Each row is a point. Each copy is the shape, with its points in the same order, turned, moved and blurred by noise. Some copies are also mirrored. Which?
(in the rows, 128 means zero)

Shape:
[[111 102]
 [ 86 142]
 [167 106]
 [122  78]
 [ 61 158]
 [125 142]]
Copy 1, 6 rows:
[[108 106]
 [ 75 133]
 [155 121]
 [129  84]
 [ 51 150]
 [107 139]]
Copy 1 is: only turned
Copy 2 (6 x 2):
[[147 115]
 [102 113]
 [179 165]
 [174 111]
 [ 75 108]
 [124 147]]
Copy 2 is: only turned
Copy 3, 6 rows:
[[109 105]
 [ 75 133]
 [159 103]
 [119  78]
 [ 51 151]
 [119 141]]
Copy 3 is: only turned

Shape:
[[165 137  73]
 [ 99 134 147]
 [102 168 140]
 [119 120 176]
 [164 143 187]
 [150 141 154]
 [148  93 110]
 [151  65 166]]
Copy 1 (8 x 3):
[[122 191 140]
 [ 91  98 139]
 [ 83 114 171]
 [124  81 150]
 [155  86 183]
 [146 117 165]
 [141 149 111]
 [175  99 105]]
Copy 1 is: only turned
Copy 2 (8 x 3):
[[189  96 124]
 [ 99 142 132]
 [ 98 113 151]
 [110 173 145]
 [140 173 188]
 [141 149 164]
 [171 148 106]
 [155 209 115]]
Copy 2 is: mirrored
Copy 3:
[[161 115  53]
 [116 148 138]
 [106 175 117]
 [102 116 152]
 [ 65 103 110]
 [ 98 108 105]
 [157  92 116]
 [117  54 156]]
Copy 3 is: mirrored

Shape, 10 rows:
[[120 136  82 162 149 153]
 [119 130 119 114 151 179]
 [ 71 158 113 116 140 125]
 [213 103 138  79  96 144]
 [184 121  86 144 104 156]
 [ 81 174 104 115 124 105]
 [132 115 151 142 121 130]
 [ 71  56 128 145 179  81]
 [130 132 129  91 145 113]
 [ 97 113 113  88 114 180]]
Copy 1, 10 rows:
[[116 153 142 104 132  62]
 [143 154 173  86 109 107]
 [ 78 118 149  72 133 130]
 [204 185 113 130  92 161]
 [159 177 110 141 103  91]
 [ 65 118 133  88 131 140]
 [163 114 153 127 125 120]
 [165  68 133  36 183 101]
 [140 146 135  85 146 156]
 [128 138 150  65  78 128]]
Copy 1 is: mirrored
Copy 2, 10 rows:
[[160  92 130 117  97 133]
 [160 104 149 105 150 163]
 [119 138 159  66 104 150]
 [134 152  98 170 217 113]
 [160 121 101 166 140 122]
 [113 159 141  67  96 124]
 [120 120 170 143 149 119]
 [ 40  72 177 123 109 167]
 [104 131 134  98 152 129]
 [142 147 142 115 156 196]]
Copy 2 is: mirrored
Copy 3, 10 rows:
[[128 174  95 153 174 156]
 [103 137 101 103 173 164]
 [ 63 170 133 137 148 143]
 [168  82  96  73 134  87]
 [181 148  81 117 147 122]
 [ 67 184 137 138 139 116]
 [134 118 147 134 143 143]
 [ 73  86 127 223 141 161]
 [ 91 118 122 123 155 105]
 [ 89 132  90  92 125 170]]
Copy 3 is: only turned
Copy 4 (10 x 6):
[[ 94 121  87 154 135 136]
 [110 157  95 103 138 161]
 [109 112  85  79  98 121]
 [157 180 182  96 202 107]
 [116 153 150 159 171 110]
 [121 107  80  85  87 100]
 [139 122 147 117 120 147]
 [ 68  33 138  71 121 180]
 [143 114 112  69 147 128]
 [ 89 179 115  75 128 139]]
Copy 4 is: mirrored

Shape (14 x 8):
[[ 92 133 128 144  87 165 107 209]
 [103 160 172 121  95 109  72 167]
 [100 144 115 118 130 102  62 167]
 [146 129 138 130 100  65 122 131]
 [156 109 115 110 106 179 102 142]
 [ 86  95 112 141 183 128 172 164]
 [ 97  56 200 131 133 142 148 114]
 [186 135 174 131 113 132 123 124]
 [102 146 137 143 145 176 141 152]
 [152  71 167 120 119  97 144 103]
 [135 186 131  79  92 128  94 110]
 [184 115 165  80 107 103 141 124]
 [115 188 184  90 121 127 121  99]
 [123  89 156 174  91 195 149 146]]
Copy 1, 14 rows:
[[ 83 194  92 122 123 126 151 157]
 [109 149  87 158 185 151 155 130]
 [ 93 116  81 149 173 121 115 157]
 [161 101  76 151 134 140 125  96]
 [106 125 128  78 119 172 119 146]
 [137 100  97 129  77  71 171 188]
 [128  96 146 170  71 167 208 155]
 [182 125 120 113 136 185 149 127]
 [131 153 142 109 123 100 165 167]
 [161  72 111 150  88 177 163 115]
 [122 115 135 103 196 139 136  88]
 [160  79  91  95 130 180 165  96]
 [146 107 152 126 198 132 189 104]
 [132 178 153 124  63 157 162 150]]
Copy 1 is: mirrored
Copy 2 (14 x 8):
[[ 90 125 164 111 111 186 176 129]
 [ 94 105 191 133 141 127 121 166]
 [ 91  75 137 130 148 141 135 167]
 [106 134 123 167 122  79 126 163]
 [176 114 130 115 124 149 149 113]
 [ 68 117  79 126 159 117 183  65]
 [109 124 156 167 127  88 133  28]
 [166 154 152 165 163  93 131 133]
 [108 147 132 100 173 158 145  90]
 [140 131 124 183 114  54 130  87]
 [143 125 147  85 138 101  85 175]
 [165 133 146 145 131  44 146 133]
 [116 139 173  95 174  78  85 137]
 [134 171 151 151 114 168 152  60]]
Copy 2 is: only turned
Copy 3 (14 x 8):
[[146 132 110  99  73 184 193 178]
 [120 177 105 105  76 164 109 187]
 [127 167  85 117 112 200 116 148]
 [123 160  86 155 129 111 112 158]
 [168 108 135 161  75 168 139 126]
 [100  73 120 103 173 165 165 147]
 [ 63  52 135 125  84 121 113 153]
 [132 141 161 178 100 118 110 166]
 [132 115 167  97 118 162 164 147]
 [100  86 109 174 111 101  96 145]
 [178 177 130 114  92 136  86 131]
 [158 112 123 172 114 104  79 173]
 [136 156 164  91 100 117  70 153]
 [109  89 156 142  60 129 195 146]]
Copy 3 is: only turned

Shape (12 x 9):
[[178  83 103 103 171  85 150 166 161]
 [ 80 148 124 124 117 159 104 134 137]
 [ 97 100 170  50 127 141 105 131  80]
 [130 177 114  98 204 121 184 153 107]
 [ 87 134 163 133 112 113 133 124 131]
 [168  86  73 133 165  81 157 158  95]
 [125 162 150 120  84 125 124 131 123]
 [113  84 106 103 162 106 188 195 101]
 [ 95 134 162 141 110 132 136 100 138]
 [182 112 112 148 193 118 141 116 136]
 [132 115 118 137 129  59  75  72 166]
 [ 88 143 188 147 109 112  67 135 127]]
Copy 1, 12 rows:
[[143 153 124 178  98  99 135 126  59]
 [167 136 153 101 133 168 117 114 164]
 [113 179 141  53 128 180 145 148 106]
 [157 205  95 186 144 184 114 145 116]
 [107 125 156 124 139 154 148 128 168]
 [107 153 102 175  84 126  81 151  72]
 [125 134 110 101 116 149 152 140 166]
 [130 165 156 166  76 177 117 154  80]
 [111  98 143 112 165 171 138 128 160]
 [135 132 106 165 171 114 100 160  82]
 [ 77 122 116 122 168  79 121  74 132]
 [105 139 172  78 151 109 130 143 190]]
Copy 1 is: mirrored
Copy 2, 12 rows:
[[112 123  46  98 151 117  68 136 134]
 [162 175 145 140 109 145 151 135 131]
 [195 124 129  79  97 187 111 149 187]
 [ 86 170 101  62 175 174 135  90 159]
 [141 151 148  95  89 115 132 134 145]
 [107 127  96 107 179 120  40 100 166]
 [160 120 152 106 125 107 160 126 139]
 [105 165 116  74 170 141  57 162 168]
 [128 137 158 114  78 124 143 124 135]
 [ 90 119  87 119 136 150  81  71 114]
 [148 122  79 153  64  72 116  75 152]
 [205 160 152  94  68 109 133 108 121]]
Copy 2 is: mirrored
Copy 3, 12 rows:
[[129 165 142 153 143 197  88 152 184]
 [133 127 149 103 109 127 182 100 112]
 [104 131 133  93  57 191 118  57 102]
 [135 109  89 176 167 167 126  62 166]
 [123 113 155  96  92 118 139  88 162]
 [ 97 177 118 185 137 145  74 137 160]
 [153 138 116  81  94 113 138  95 148]
 [ 74 168 120 180 112 179 131  96 187]
 [145 100 161 105  81 109 141  96 152]
 [166 136 158 181 147 148  81 127 148]
 [129  99 177  77 135 114  75 171 126]
 [129 139 186  52 108 107 134  70 126]]
Copy 3 is: mirrored
Copy 4:
[[119 133  63  79 165 144 101 166 140]
 [156 124 141 156 108 106 156 100 160]
 [ 98 201 151 129  93 161 182 121 145]
 [121 185  64 196 181 137 117 117 165]
 [ 97 131 143 129 134 103 160  83 138]
 [124 123  45 122 170 170 130 146  92]
 [126 150 135 131 107 109 119  71 124]
 [117 152  50 107 184 170 175 105 140]
 [114 120 171 143 141  97 142  90 135]
 [134 136  98 144 186 122  97 174 109]
 [ 70  66 139 142  93 110  96 154 119]
 [ 94 136 153 133  87  57 167 104 125]]
Copy 4 is: only turned

Shape:
[[ 80 122 105 117 186  98 131  62 123 151 111 104]
 [190  85  94 151 159 161 129 121 145 148 110 166]
 [ 68  90 152 136 141 113 146 130 119 142 100 153]
 [ 61 157 161  76 108 213 165 169 142  97 164 172]
 [121 166 132 140 144 176 132 125 102 114  89 100]
 [140 102 116 168 134 133 183 127 173 133 137  98]
 [133 180 114  86 132 162 150 159 132 163 113 136]
 [ 74  90  88 164 152 121 138 111 104 149  87 144]
 [123  92 117 113 134 122 193  93 138 114 116 174]
 [144 134  99 120 153  65 117  75 108 119 117 115]
 [158 134 164 175 150 103 153  72 154 150 139 147]
 [ 83 111 108 174 114 185 190  99 116 135 155 180]
 [174 128  91 183 142 117 104 112 163 119  98 162]
 [145 160  86 123  99  78 160 140 113 151 148 145]
 [ 91 130  96 181 210 117 175 162  93 137 105 163]
 [105 163 109 184 121 121 191 165 138 142  99 135]
 [139 138  94 141  73 103 161 126  96 145 152 138]
 [139 160 128 174 115 122 163  50 149 147 119  92]]
Copy 1, 18 rows:
[[109 102  70 125 189 157 158 154 124 126 112  91]
 [153 151 121 145 142 114  91 108  76 123  59 145]
 [ 87 110 138  98 154 156  88 139 118 156 133 112]
 [177 164 149   7 128 172  75 126 157  91 183 145]
 [126 156 135 104  96 161 164 130 107  82 121 103]
 [163  91 132 147 117 163 100 166 126 113  85 150]
 [182 181 151  96 139 143 143 157 125 129 135 108]
 [ 85 119  93 109 142 153 106 167  69 151 109 110]
 [132 100 123  78 155 138 112 125 123 155  83 164]
 [114  97  98 143 160  90 181 148 130 130 108 119]
 [138  88 133 178 148 158 135  93 119 142 121 160]
 [151 100 105  64 130 185  94 130  64 136 138 175]
 [124 155  89 174 111 109 121 114 104 137  88 166]
 [169 117 143 125 134  87 162 184 111 158 153 150]
 [ 75 159 140 121 175 165 122 192  70 126 120 169]
 [132 141 154 129  97 177 128 185 103 153 144 163]
 [163  89 141 106 109 103 141 171  86 153 150 148]
 [160  81 102 157 100 177 182 122 115 138 113 129]]
Copy 1 is: only turned
Copy 2, 18 rows:
[[102 102 178 140 181  77 120 115 120 161 118  99]
 [144 112 141 149 133 126 148  69 132  75 128 178]
 [ 88  87 136 164 156 126 132 165 102 114 153 123]
 [ 54 191  74 131 124 156 151 193 186 114 203 118]
 [105 146 102 136 151 107 129 118 158  98  97  83]
 [124 120 171 197 109 139 115 113 178 111 125 123]
 [125 153 101 112 163 153 158 137 181 137 106 129]
 [ 93  92 139 189 197 114 121 115  94 111 121 129]
 [ 90  90 126 173 108 101 159 117 141 139 156 158]
 [150 122 148 150 136  64 114 112 100 169  89 131]
 [106 120 206 154  86 119 149 118 122 115  92 142]
 [ 37 151 130 208 136 136 174  97 127 113 154 133]
 [131 127 149 168 133  96 123 106 134  80  74 208]
 [144 152 123 182 133 141 152 138 131 195  82 160]
 [122 111 146 206 201 102 200 153 126  93 114 119]
 [ 96 120 132 211 152 148 161 159 175 112  71 123]
 [120 150 110 195 114 150 139 117 116 185  93 137]
 [ 71 127 179 160 106 114 116  92 153 146  55 110]]
Copy 2 is: only turned
